Each row is a point. A path goes straight from each point to the next, and from the last back to the first. The post is the endless flat space through its rows: a point in 2 columns, a line in 3, a plane in 4, and so on, so that a path can go around it. How many times does the path go around the post? Going back the other way cancels.
(in the rows, 128 means zero)

Post (1 x 2):
[[127 113]]
Path (15 x 2):
[[126 142]
 [110 154]
 [135 144]
 [155 111]
 [153  83]
 [117  98]
 [ 68 113]
 [114 157]
 [150 167]
 [154 107]
 [135  94]
 [117  94]
 [130  82]
 [174  84]
 [145 122]]
Times around: 1

Post (3 x 4):
[[125 140 137 159]
 [ 95 119 189  88]
 [132 140 114 141]]
Path (7 x 4):
[[156 100 124 168]
 [160 137 156 128]
 [171 121 137 160]
 [148 160 111 117]
 [104 174 169 114]
 [ 70 138 157 124]
 [ 94  93 135 135]]
Times around: 1

Post (7 x 8):
[[128 175 113 194 150 157 130 171]
 [133 131 145 101 171 147 159 172]
 [124 116 138  95 163  77  97 105]
 [128  96 158 147 165 130 156  90]
 [134 115 101 134 116 128 124  57]
 [147 181  99 129  93  85 139 172]
 [134 108 163 128  88 144 108 115]]
Path (7 x 8):
[[190 146 106  98 125  74 125 106]
 [142 120 143 170 128 120 103 134]
 [184 118 136 147 109 122 104 119]
 [134 106 113 155 108  81  94  98]
 [113 115 122 138 136 125 158 131]
 [ 91 181 133 144 139 145 101 143]
 [133 172 120 145 138 122 127  88]]
Times around: 1

Post (10 x 11):
[[175 131 118 131 135 116 185 134 157 156 132]
 [155 106 123 170 124 156 142 132 158 137 171]
 [128 145 153 107 145  79 104 157 140  60 116]
 [155 131 140 101 134 139 148 190 127 167 148]
 [126 148 185 116 125  93 119 151  80  61 122]
 [148 108 115 117 130 149 129 150 105 150 115]
 [142 142 153 103 119  92  91  99 124  73 169]
 [156 118 141 125 133 189 157  97 178 136 153]
 [133 117 145 123  90 135 143 161 135 161 114]
 [153  90 160 137 147 154 137 112 148 171 150]]
Path (8 x 11):
[[178 145 119 115 133 101 158 135 149  96 158]
 [172  79 148 112 172 156 116 133 133 131 117]
 [159 123 164 106 108 128 152 167 108 137 174]
 [181 141 125 123 107  85 100 167 135 126 182]
 [160 169 162  94 141 152 111 142 175 131 173]
 [155 147 143 159 131 154 167 168 100 152 148]
 [126 138 133  63 158 148 114 157 140 122 160]
 [140  84 117 151 124 118 146 159 100 132 122]]
Times around: 1

Post (13 x 14):
[[114 177 154  74 108 101 158  51  99 204  73 111 105 149]
 [120 132 184 134 172 162  74 176 171 102 116 147 131 111]
 [ 92 144 124 155 104 146 114 167 166  97  94 143 147 146]
 [115 155 156 150 125  83 106 107 202 130 142 142 180  97]
 [117 151 170  57  98 144 143  92 111 151 137 112 157  95]
 [137 182 138  89 138 145 177  55 115 161  93  69 145 132]
 [131 168 172  99 119  99 150  91 100 142 132 100 153 176]
 [113 119 138 184 122 156  70 165 117 118 121 104 129 115]
 [ 95 128 139 117 124  75 129 129 222 109 150 107 112  98]
 [ 99 132 168 180 138 156 142 175 146 119 129 154 117  98]
 [145 175 107  78 139 138 152  97  59 158 109 139 126 136]
 [ 86 152 152 138 138  98 120 173 122 113  96 103 143  87]
 [ 99 147 160 160 131 144  93 134 120  64 110 154 116 102]]
Path (22 x 14):
[[ 91 135 155 110 129 107 112  91 152 146 104 122 139 122]
 [ 92 156 165 159 157 109 147  97 124 163  93 151  90 106]
 [148 120 119 125 142 125  90 130 156 123 141 104 169 139]
 [122 153 112 145 124  84 112 110 189 109 109 105 165 104]
 [137 185 146 106 142 137 125 128 137 126  88 127 132 131]
 [141 168 117 132 149 157  98 123 136 116 141 135 129 142]
 [ 86 167 153 118 133 119  85 131 133  89 107 144 155  79]
 [ 96 154 131 120 169 129 144 113 114 152  98 131 152 114]
 [ 95 162 142 115 149 105 159 111 152 153 140  98 118 156]
 [ 92 200 151 137 140 113 160 150 157 140  82 120 176 122]
 [131 157 130 166 109 169 147 161 148 134 121  88 127 121]
 [145 166 190 145 121 115 177 125 179 108  91 138 169 148]
 [134 151 146 156 117 107 121 155 107 136 124  76 134  98]
 [127 162 118 121 117 167 142 119 135 123 137 109 123 107]
 [109 163 156 110 133 137 128 118 104 147 145 112 122 160]
 [ 93 161 124 126 123 127 152 108 146 107  94 165 130 144]
 [ 90 143 116 125 123 103 131 105 151  94  98 115 152 153]
 [ 79 130 171 126 108 130 119 128  95 139 116  91 138 104]
 [143 129 126 142 139 117 118  88 110 153  80 121 171 151]
 [149 117 165 114 114  57 104 135 136  98 124  97 144 173]
 [164 150 150  91 130 134 167 119 150 123 112 105 160 119]
 [121 121 131 130 130 108 119 124 123 123  95 104 174  92]]
Times around: 1

Post (17 x 18):
[[135 149 135 111  75 161 160  90 159 116 188 166 150 156  91 168 103 155]
 [ 91 152 115 109  99 127 160 100 168 108 155 123 117 139 119 127 107  94]
 [103 137 149 155 108 150 116 151 106 121 144 120 159 166  80 124 140 113]
 [112  86 125  99 136 142 146  90 128 164 176  77  79 123  77 105 149 137]
 [128 150 152 101 120  84 195  93 174 126 147 195 101 130 144 144  93 149]
 [116  93 106 168 105 131 140 159 158 108 146 143 132 100 137 142 129 131]
 [102  90 135 141 149 127 114 131 108 106 103 100 134 124 123 142  94  86]
 [ 89 131  92 116 149 123 124 103  94 139  87 136 115 125 196 149 144 110]
 [106  92 153 183 157 106 133 119 174 113 156 149 157 141  93 161 152 107]
 [137 107  78 154  57 112  83 206 161 100 107  67 141 120 171 144 136 195]
 [112 118  85 102 174  90 129 178 171 132 184 117 139 155 122 115 147 119]
 [115 119 105 157 145  87 127 121 108 108 146 145 129 120 125 144 131  92]
 [116  84 133 132 123 139 151 126 108 108 142 114 127 152  98 136 162  94]
 [ 88  95 152 141 113  97 118 152 109  82 132 116 175 117 138 133 119  91]
 [136 107 113 126 113 120  88 110 140 122 130 138 132 138 110 136 147  97]
 [133 132 152 149 129 149 120 129 118 112 167 118 136 132 133 138 144  96]
 [115 117 115 147 113 149 121 103 119  99 151 135 100 148 137 110 128 129]]
Path (20 x 18):
[[159 120 145 101 101 106 107 149 109 118 131 137 165 125 120 143 127 162]
 [118 110  42 139 114 147 135 145 121 123 106 115 108 134 126 120  70 131]
 [134 142 144 107 142 143 139  93 136 138 138 139 118 158 106 132 109  55]
 [127  89 139 151 109 136 157 140 162 100 165 133 167 135 104 144 146  95]
 [152  80  42 155 114 128 102 115 121 101 152 119 121 154  98 128 150 188]
 [108  90 154 118 145 132 173 126 110  86 172 129 149 115 113 175 145 112]
 [137 131 139 109  94 113 140 123 113  96 176 169 134 168 100 145 118 161]
 [106 156 163 132 104 160 145  95 143 144 190 139  99 148 109 130  97 115]
 [117  79 122 163 119  98 158 145  92  72 175 168 158 111 128 135  99  61]
 [102 136 109 174 119 142 143 128 140 108 137 136 162 173  94 144 151  68]
 [131 121 100 155  96 146 114 123 156 133 131 141  95 159 104 103 128 111]
 [ 72 112 165 170 114 101 105 132 152  83 122 121 140 170 167 130 134 123]
 [110 146 142 153 105 200 127 105 161 107 161 140 100 151 140 141 186  99]
 [ 81 100 131 116 148 113 121 138  84 110  97 115 149 134 109 122 140  88]
 [118 150 128 138 125 113 144  87 131  70 133 170 108 158 130  96 169  78]
 [148  91 114 108 118 169 130 151 110  78 144 113 114 181  91 158 132 142]
 [120 131 103  86  98 122 112 142 114 154 171 103 122 125 112 137 121 156]
 [123 113  95 102  82  62 167 149 133  79 168 173 130 112 156 153 101  65]
 [100  96 117 148 165  79 146 174 108 106 213 127 159  98  92 167 149  75]
 [ 44 116  98 141  89 122 133 120 161  91 135 143 176  98 131 164 136 167]]
Times around: 0
